Every row gives one point. The points of each table are mixes of a few directions, plus a little noise. Count the directions of each table, and those that both share. Where both have some left over, give the other angles between the two spaces (their principal angles), to ten degrees, smallest first.

First:
[[41, -14, 10],
[22, -14, -38],
[-31, 16, 17],
[58, -22, 6],
[-55, 28, 45],
[-36, 8, -40]]
Second:
[[26, 57, -20],
[-25, -55, 19],
[3, 8, -3],
[-6, -13, 5],
[-27, -58, 21],
[28, 61, -21]]
Directions: first 2, second 1, shared 0; angles 80

First:
[[0, 34, 28, 9, -31, 38],
[4, -19, -9, -4, 27, -35],
[12, -5, 19, 4, 35, -49],
[-9, -30, -42, -12, 4, 1],
[2, -29, -21, -7, 29, -36],
[4, 79, 74, 23, -61, 72],
[-12, -31, -49, -14, -3, 10]]
Second:
[[8, -6, 10, 2, 26, -36],
[-28, -20, -69, -18, -52, 79],
[9, 35, 47, 14, -9, 5],
[12, -50, -19, -7, 75, -99],
[-5, 8, -2, 0, -18, 25],
[-1, 15, 12, 4, -15, 19],
[3, 17, 21, 7, -7, 6]]
Directions: first 2, second 2, shared 2

First:
[[-4, 11, 2, -28, 18, -3, 1, -2, 1],
[-7, -1, 8, 43, 33, 11, -37, 18, 1],
[-21, 27, 20, -4, 103, 8, -58, 23, 4],
[14, -26, -11, 42, -67, 2, 22, -5, -3],
[1, 10, -3, -51, -5, -10, 23, -13, 1],
[17, -20, -16, -3, -81, -7, 48, -19, -3],
[0, -1, 0, 1, -2, 0, 0, 0, 0]]
Second:
[[0, -7, 5, 2, -53, 16, 18, -7, 12],
[0, 2, -1, -1, 13, -4, -4, 2, -3],
[0, -4, 2, 1, -25, 7, 8, -3, 6],
[-1, 8, -5, -2, 55, -16, -18, 7, -12],
[2, -17, 10, 5, -121, 35, 40, -16, 27],
[-1, 14, -9, -4, 100, -29, -33, 13, -23],
[-1, 14, -8, -4, 99, -29, -33, 13, -22],
[0, -3, 2, 1, -20, 6, 7, -2, 4],
[1, -7, 4, 2, -48, 14, 16, -6, 11]]
Directions: first 2, second 1, shared 0; angles 30

First:
[[-22, -26, -32, 3, -9, 24, -16, 5, -3, 0, 17],
[-55, -67, -83, 8, -22, 62, -40, 13, -8, 0, 43],
[36, 44, 55, -6, 14, -41, 27, -8, 6, 0, -29],
[-54, -66, -82, 8, -22, 62, -40, 13, -8, 0, 43],
[27, 32, 40, -4, 11, -30, 20, -6, 4, 0, -21],
[51, 62, 77, -8, 20, -58, 37, -12, 8, 0, -40],
[44, 53, 65, -7, 17, -49, 32, -10, 7, 0, -34],
[-24, -29, -36, 4, -9, 27, -17, 5, -4, 0, 19],
[-3, -4, -5, 1, -1, 4, -2, 1, 0, 0, 3]]
Second:
[[16, 4, -2, 56, -43, -45, 69, 57, 12, -100, 5],
[11, -23, -32, -58, 30, 27, -37, -17, 40, 48, 7],
[29, -35, -12, 44, -15, -2, -34, -68, -19, 32, 27],
[-36, 51, 42, 12, 9, 1, -21, 41, -52, -18, -23],
[-38, 45, -10, 22, 39, -18, 13, 25, -56, -29, -6],
[0, -2, 7, -35, 2, 15, -15, 14, 25, 13, -8],
[14, -11, 5, 18, -15, -1, -11, -15, -2, 3, 7],
[2, -28, 1, -60, -8, 23, 34, -35, 54, 49, -9]]
Directions: first 1, second 5, shared 0; angles 60

First:
[[32, -9, -3, -55, 21, 33, 55, -34, 35, 69, 8, 15, -3, -19],
[-14, 5, 2, 26, -9, -15, -25, 15, -16, -32, -4, -7, 2, 9],
[25, -8, -3, -43, 15, 26, 43, -27, 27, 55, 7, 12, -3, -15],
[-18, 4, 1, 30, -11, -18, -31, 19, -19, -38, -4, -9, 2, 10],
[-21, 6, 3, 37, -14, -22, -37, 23, -23, -47, -6, -11, 2, 13],
[-41, 12, 4, 73, -28, -44, -73, 45, -46, -92, -11, -20, 4, 26],
[-6, 2, 1, 10, -4, -7, -11, 7, -6, -13, -1, -3, 0, 3],
[45, -13, -5, -78, 29, 47, 79, -48, 48, 99, 12, 21, -5, -27]]
Second:
[[-5, -6, -12, 6, -6, -8, -9, 3, -1, -25, -2, -6, 4, 6],
[-26, 54, 78, 65, 0, -15, -42, 40, -60, 18, -3, 10, -13, -2],
[-16, 7, -8, 72, -19, -49, 26, -28, -15, -89, -4, -30, 21, 17],
[-14, 44, 66, 41, 5, -4, -26, 28, -44, 35, -1, 13, -13, -6],
[2, 9, 8, 25, 0, -14, 33, -25, -2, -12, 1, -7, 8, 0],
[23, -17, -19, -44, 11, 22, 41, -29, 32, 33, 5, 6, 2, -10],
[25, -36, -41, -82, 12, 39, 11, -8, 44, 43, 4, 12, -5, -9],
[-16, 31, 32, 77, -9, -38, 20, -16, -31, -42, -2, -15, 11, 7],
[32, -57, -67, -121, 13, 55, -1, 0, 63, 52, 5, 15, -8, -9],
[-7, -27, -28, -52, -4, 25, -76, 54, 7, 8, -3, 10, -14, 5],
[2, -3, -8, 12, -3, -11, 23, -19, 5, -20, 0, -8, 8, 3]]
Directions: first 1, second 3, shared 1
